Each point is reached from the start by the listed moves, each made once or not at all, plus a little noise. Say if it took an odd or an even number of moves. Then give how often each move was made.
(in the rows, 128 means zero)

Moves:
(1): [154 120  90 126 113]
(2): [121 167  89  81 129]
(3): [117 150 100 171 174]
Start: [132 125 139 124 137]
Points:
[127 165  98  74 138] -> odd (0, 1, 0)
[147 140  74 167 169] -> even (1, 0, 1)
[152 156  62  74 125] -> even (1, 1, 0)
[120 145 116 167 186] -> odd (0, 0, 1)

Moves:
(1): [130 134 164 143 122 122 185 100 147]
(2): [145 156 123 104 112 150 151 115  93]
(3): [132 112 148  94 124 143 150 136 129]
(4): [117 163 161 141 125 106  94 128 123]
(5): [115 154 131 116 148  94 142 131 133]
(6): [ 93  88 115 140 120 141 141 175 131]
(7): [121 126 109 115 116 110 122  96  88]
(8): [151 146 141 139 144 105 120 127 102]
Start: [131 139 136 127 138 104 109 152 106]
Points:
[132 129 172  94 116  90 183 100  82] -> odd (1, 0, 1, 0, 0, 0, 1, 0)
[ 88 187 153 119 135  80 126 186  76] -> even (0, 1, 0, 1, 1, 1, 0, 0)
[ 96 179 210  95 118  92 202 169  96] -> even (1, 1, 1, 1, 1, 1, 0, 0)
[159 201 183  70 136  65 210  89  30] -> even (1, 1, 1, 0, 1, 0, 1, 1)

Moves:
(1): [143 137 144 126 112 138 143 122 111 107  97 130 125 129 132]
(2): [123 133 116 109 138 140 122 154 126 129 136 135  94 121 129]
(3): [ 93 125 160 122 157  97  99 104 145 155 147 127  69 125 143]
(4): [153 191 148 124  98 140 170 119 131 134 106 154 117 119  98]
(5): [134 148 111 154 159 157 156 146 148 104 130 140 123 144 130]
(6): [122 136 135 140 127 132 126 147 125 150 119 148 103 118 128]
(7): [ 96  98 112 148  96 124 145 104 111 111 151 124 192 140 147]
(8): [124 102 110 126 166 148 120 148 116 131 136 128 121 133 126]
(9): [128 115 155 118 119  89 136 127 116 135 144 133 118  89 113]
(10): [143 119 155 130  88 104 136 122 137 118 151 152 148 164 123]
(11): [117 142 173 115 131  47 159 117  86 128 137 161 114 121 148]
(12): [133 151 148 156 139 141  79  93 137 114 143 149 149 133 136]
(13): [123 128 148 127 124 153 145 141 113 126 147 115 149 140 153]
(14): [113 129 111 162 118 114 118 118 118 121 158 124 149 149 125]
Start: [106 104 132 139 126 127 113 115 164 130 147 108 144 127 144]
Points:
[ 49 143 210 124 126  68 172 105  92 150 153 194  53 109 169] -> even (1, 1, 1, 1, 0, 1, 1, 1, 0, 0, 1, 0, 0, 0)
[ 93 178 187 195 162 169 105 110 182 111 249 178 111 203 155] -> odd (0, 1, 1, 1, 1, 0, 0, 1, 0, 1, 0, 1, 1, 1)
[ 67 162 247 164  84  50 226  74 138 109 225 186 162 188 187] -> odd (0, 0, 1, 1, 1, 0, 1, 0, 0, 1, 1, 0, 1, 0)
[ 87 167 195 133 178 178  81 106 163 148 195 146  74 131 164] -> even (0, 1, 1, 1, 0, 0, 0, 1, 0, 0, 0, 1, 1, 0)
[156 177 211 130  71 148 223 152 153  90 159 170 121 139 126] -> odd (1, 1, 0, 1, 1, 0, 0, 0, 1, 1, 0, 0, 1, 0)
